Each wall is flat, endless, passes through zero and stands at right angles to its row. A trip goes straight from one point to another. List the walls that it crosses, first one first.
In the rows, zero is written as 128.

Walls:
(1): 165 129 100
(2): 103 121 74
(3): 126 144 156
(4): 114 204 160
(5): 176 98 145
(6): 82 55 165
(7): 80 88 149
(8): 134 170 170
Trips:
110 135 108 to 87 104 88 => 4, 6
111 76 210 to 149 145 174 => 4, 7, 6

Walls:
(1): 152 98 86 133 118 116 172 183
(2): 67 153 167 119 128 140 71 129
(3): 101 163 142 157 130 141 153 40
(4): 139 197 131 152 145 107 145 142
(5): 112 107 145 118 168 137 157 120
(6): 140 158 134 135 104 87 119 97
(7): 126 139 107 154 116 112 110 123
(8): 137 102 126 156 99 142 144 162
(9): 143 214 148 100 243 115 109 154
Trips:
134 131 188 137 95 92 142 121 to 144 127 182 199 181 158 157 133 => 5, 9, 2, 6
150 125 96 78 200 143 86 113 to 86 107 128 81 135 97 89 116 => 6
175 104 126 132 81 71 120 145 to 139 7 132 147 180 72 212 111 => 5, 7, 6
171 96 115 132 177 133 191 108 to 66 177 166 115 154 156 172 154 => 4, 8, 2, 1

Walls:
(1): 119 176 139 145 76 79 159 182 116 163 89 73 101 145
(2): 124 113 136 95 98 130 146 138 105 113 51 118 143 161
(3): 92 165 166 166 141 85 136 51 103 150 111 115 153 106
(4): 139 175 126 167 165 147 193 167 124 145 144 97 126 127
(5): 108 134 90 152 131 112 103 159 132 83 190 194 111 164
(6): 92 89 155 120 165 166 129 153 166 102 104 134 81 123
(7): 112 134 128 166 116 163 139 157 187 111 149 106 88 191
(8): 100 93 187 100 125 111 132 88 157 217 112 132 137 150
(9): 213 125 143 66 145 156 104 151 182 137 132 87 159 140
(10): 90 73 141 138 135 108 83 150 157 100 106 176 152 102
(11): 111 50 121 160 115 167 76 81 56 139 141 86 109 118
(12): 145 175 181 109 214 161 120 143 150 61 161 130 105 131
Trips:
105 119 120 116 186 114 130 130 104 150 81 86 199 152 to 159 82 65 99 114 131 63 50 116 129 154 159 144 155 => 1, 4, 5, 3, 2
107 147 81 189 131 124 132 249 93 80 130 164 152 136 to 99 92 89 143 155 29 176 141 98 75 121 134 120 127 => 12, 6, 7, 3

Walls:
(1): 156 128 92 95 109 155 183 129 158 170 165 160 95 178 101 89 150 201 135
 122 156 126 136 124 133 135 171 119 188 153 80 139
(2): 138 145 137 94 146 162 179 143 150 200 126 91 141 134 75 90 163 88 113
 129 134 80 117 179 94 133 149 99 150 136 80 123
(3): 108 107 158 139 201 74 126 164 156 156 107 83 151 170 152 114 99 100 96
 165 204 127 79 161 150 162 157 134 125 126 114 120
(4): 76 98 42 133 122 39 193 167 140 50 158 129 143 192 88 88 57 82 194 175
 167 122 230 90 161 207 131 110 125 146 146 163
(5): 129 158 146 201 124 62 127 107 80 117 134 102 167 167 124 93 129 95 141
 151 68 54 182 65 107 118 122 198 74 170 99 99
(6): 136 165 99 159 173 109 184 103 111 121 182 82 215 162 222 131 161 130 68
 152 145 192 106 103 135 65 74 92 125 177 124 187
(7): 126 115 165 116 226 102 97 164 117 86 182 164 136 109 141 160 175 165
 110 160 94 133 127 157 128 150 156 107 116 183 153 88
(8): 132 79 168 166 165 145 159 98 180 133 87 164 111 151 72 106 135 91 81 86
 82 129 144 157 143 115 130 166 169 151 133 135
Trips:
140 163 146 109 104 67 144 99 182 151 169 135 143 136 119 184 164 133
 155 157 127 44 161 126 163 217 199 123 92 152 116 95 to 96 180 115 99 90 114 116 59 112 67 94 131 135 170 118 80 147 153 161 129
 183 139 127 73 206 159 162 109 235 183 121 134 => 2, 7, 3, 6, 5
114 147 169 130 131 143 168 132 133 155 129 115 84 112 126 93 123 141
 168 155 100 192 187 105 99 68 104 167 160 104 155 152 to 88 188 87 171 103 96 83 115 96 115 181 122 96 172 137 178 158 159 86 160
 115 142 171 117 93 169 91 66 86 157 131 104 => 4, 8, 7, 1
163 135 107 151 170 170 98 156 85 135 149 133 125 139 60 176 90 70 136
 108 148 76 180 167 144 141 80 79 137 63 208 154 to 75 90 105 140 161 152 107 85 190 54 132 117 111 147 120 109 154 145 188
 109 85 78 110 90 159 126 100 180 129 145 68 145 => 2, 5, 1
